Rows are points. Examples show where two turns around zero, p and q, send a point. Where does a point land after both, in the order given? Backwards means that the second turn is done in reverse. Each puzzle has new turns, and all numbers are rounded.
In the rows, 128 means zero.

Turn p:
[102 110] => [109 153]
[139 121] => [122 117]
[199 144] => [148  58]
[ 72 137] => [134 184]
Turn q:
[123 118] => [117 129]
[ 94 102] => [ 92 152]
[141 202] => [202 140]
[154  91] => [101  91]
Where do these land?
q, then p backwards: [127 120] => [129 120]
p, then q: [91 83] => [145 184]
p, then q: [122 122] => [131 136]
q, then p: [116 199] => [166  67]
p, then q: [183 116] => [ 73 118]

Turn p:
[168 127 157 165] => [156 112 178 112]
[104 132 140 136] => [137 130 111 108]
[100 130 143 103] => [142 130  91 134]
[171 184  78 149] => [100 190 185 134]
[138 110 180  82] => [177  98 108 167]
[119 107  72 198] => [ 61 120 157  72]
[ 96 107 126  63] => [123 117  66 170]
Turn q:
[143 169 191 152] => [165 127 189 165]
[151  89 139  80] => [163 156  78 129]
[ 81  83  78 143] => [88 79 84 95]
[ 88 130  92 146] => [ 91  98 130  97]
[185 163 161 151] => [137 160 168 186]
[121 133 107  95] => [124 149 117  96]
Where do these land?
p, then q: [114 140 176 154] => [139 179 107 140]
q, then p: [ 73 117  95 129] => [109 103  82 161]
q, then p: [155 135 119 114] => [132 159 131 118]
p, then q: [202 150 163 178] => [207 147 144 181]
q, then p: [ 77 150 127 115] => [149 108 106 171]
p, then q: [148  76  88  78] => [101  48 119 133]

Turn p:
[121 107  91  75 149 120 130 132] => [117 139  89 145 145  88 101 106]
[117 111 137 150 127 117 116 170] => [145 126 156 146 125 151 105 105]
[183 113 138 134 118 142 135 119] => [133 133 147  82 109 106 143 115]
[132 106 119 107 132 141 113 105] => [136 147 110 108 144 108 117 134]
[121 161 136 149 128 156 140 116] => [122 113 131 126 105 139 140 168]
[125 131 110 150 110 117 110 126] => [161 127 129 140 133 135 146 127]
[131 143 140  90 144 119 128 131] => [ 96 126  99 122 129 134 120 113]
[ 96 131 138 149 101 112 136 146] => [134 104 155 154 148 151 131 130]
[127 148 144 148 142 128 146 107] => [106 137 138 129 115 139 150 152]
Turn q:
[148  81 107 144 143 166 126 103] => [ 85  87 115 152 117 135 139 161]
[128 137 127 126 103 118 111 170] => [131 126 143  95 154 131 132  99]
[135 130 117 117  97  84 162 136] => [136 156 168 151 160 117 133 113]
[112 135 140 148 127 113 109 112] => [134 128 133 128  95 129 120 107]
[134 132 127 135  98 134 104 122] => [108 116 129 121 128 119 110 103]
[136 119 156 127 124 140 116 164] => [133 116 112 109 149 159 132 111]
[114 132 106 128 153 118 134  99] => [128 141 135 138  97 109 136 152]
[104 127 139 118 139 160 132 121] => [144 114  92 130 122 117 134 137]
[125 157 136 152 134 121 146 130] => [159 128 145 128 120 133 105 135]
[144 131 126  85 163 126 139 123] => [122 167 106 127 137 132 139 163]
Where do these land?
p, then q backwards: [129 156 149 125 132 142 122 114] => [140 119 128 129 158 142 111 135]
q, then p backwards: [144 123 147 120 127 101 160 137] => [102 112 130 151 132 101 111 123]
q, then p: [ 31 125 141 134 125 144 131 114] => [138 134 155 116 146  73 194  90]
p, then q: [151 118 131 155 136 122 137 139] => [138 135 119 146 134 130 103 107]
q, then p: [136 133 144 123 133 110 106 125] => [131 113 108 121 132 130 135 149]
q, then p backwards: [148 112 142 119 128 136 126 113] => [109 143 132 114 146 117 128 130]
p, then q: [121 133 107 128  97 132 120 121] => [114 131 142 137 138 149 139 149]
p, then q: [144 130  97 128 142 121 130 117] => [133 139 161 136 131 116 115 128]
p, then q backwards: [148 124  93 120 132 145 119 171] => [ 92 151 148 150 110 137 121 100]

Turn p:
[141 100 129 131  89  99 128 125 125 126 140] => [148 138 130 126 125 141 148 142 164 144 101]
[139  90 104 116 132 135 132 106 119 105 165] => [116 105 147 143 128 167 148 138 164 124 143]
[175 157  81 108 167  94 186 147 169 159  78] => [203 136 114 144 100 152  55 158  82 129 164]
[133 109 101  82 141 127 132 158  86  80 124] => [113  91 138  81 125 193 123 127 120 142 131]
[103 176 106  94 147 130 114  75 109 109  93] => [ 82 123 118 117 116 139  71 129 119  68 113]
[123 126 157 152  95 148 123  97  74 129 172] => [ 79 103 126 145 109 100 159 117 171 148  97]
[138 115 172  84 159  89 119 133 124 150 178] => [175  85 174 114 126 112 127  83 160 119 124]
[150 160  93 153 110 155 102 151 154 119  99] => [111 157 116 111 145 110 118 187  98 139 150]
[ 86 118 158 170 192 112  88 182 143 167  92] => [162 156 144 106 122  89 176  86  44  98 138]
[177 129 145 150  91 149 146 112 158 104 113] => [130 128 112 167 171 122 118 174 131 159 108]
[ 75 128 148 175  96 146 138 129 143 120 165] => [ 90 178 131 154 141 107 158  93 148 156 129]
[ 96 128 143 121 119 152 128 120 132 168 118] => [126 135  87 129 129 102 135  99 135 110 138]
Turn q:
[110 140 204  84 109 133 141  84 120 109 149] => [ 84 126 161 130  93 119 156  64 113 127 172]
[116 162 125  84 134 129 147 171 124 107 121] => [131 135 147 105 174 112 126 102 162 149 146]
[179 145 144 128 108 125  91 145 138 129 126] => [145 173  88 133 132 128 131  98 124 108 121]
[125  96 107 168 127 110 155 178 165 132  80] => [152 100  89 107 169 122 168 173 121 150  95]
[135 164 103 125 121 136  97  64  90 136 112] => [ 92 127 116 159  96 158  71 106 151 125 113]
[ 85 124  84 159 112  95 171 146 167 121 152] => [146 125 131 102 122 123 142 191 126 199 138]
[145 138 134 105 134 185 115 176  81 124 153] => [144 150 158 129 158  71  89 101 135  91 123]
[118 102 162 171 135 111 130 108 103 139 135] => [116  98 115 120  83 115 141 149 116  95 135]
[197  95 116 129 132 157 154 132 123 143 111] => [183 103 122 137 138 132 120 100  98 111  82]
[ 96 157 114  82 114 116 106 104 126 172 150] => [ 88 171 167 105 110 164 108 123 144 137 122]
[158 182 158 134 162 146 112 114 183 123 103] => [141 151 113 186 129 146 178  98 176 124 121]
[104 127 102 131 159  74 101 123 129 122 155] => [128 139 126 113 121 165 113 176 145 121 173]
[ 96  31 111 165 116 145 145 117 115 106 119] => [115  65 129 137 137 108 121 183  51 128 124]
Where do these land?
p, then q: [188 162  88 133 108 160  83 119 108 126 132] => [129 157 136  65 182 107 145 163 114 123 148]
p, then q backwards: [124 108 111 121 101 147 157 125 182 135  89] => [161 133 100 135 131 106  79 149 155  95 120]
p, then q backwards: [ 92  76 122 169 136 136 112 129 138 102 148] => [112 129 171  97 141 133 110 123 187 137 121]
q, then p: [131 129 170 142 154 119 121 115 131 110 131] => [117 143 144 156 131 150 133 128 150 157 129]
q, then p backwards: [111 103 137 130 175  66 107 151 124 116 126] => [142  95  76  91 132 160  90 128 145 132 120]
p, then q: [112  87 151 141 127 153 135 157 168 104 103] => [160  90 160 143 111 128 107 128 174 111 118]
q, then p: [146 125 155 128 186  77 172 121  98  88 157] => [148  96 162 151 164 149 155 145 202 156 144]
q, then p: [ 91 107 113 110 159 168 142 125 165 127 115] => [147 116 125 157 132 111 155  86  80 144 121]
q, then p: [ 90 126  86 114  56 159 152 118 161 134  81] => [148 134  67 118  74 101 143  89  89  79 132]
p, then q: [137 125 160 156 188  97 152 148  68 135 130] => [ 94  85 101 105  90 116 115  96  75 112  99]
q, then p: [138 178 146 103 116 112 104 112  74 134 135] => [ 95 159 142 122 160 119 109 137 173  84 124]
q, then p backwards: [168 131 130 100 102 120  99 107  89 171 162] => [ 74 163 107 108 149  77 137 124 120 129 100]
p, then q: [149 178 122  99  99 123 116 155 100 149 176] => [109 181 137  88 135 174 158 126  96 125 130]
q, then p backwards: [115 157 101 146  87 155 141 109 188 161 107] => [134 118 150 186  75 104 159 134 100  97 128]
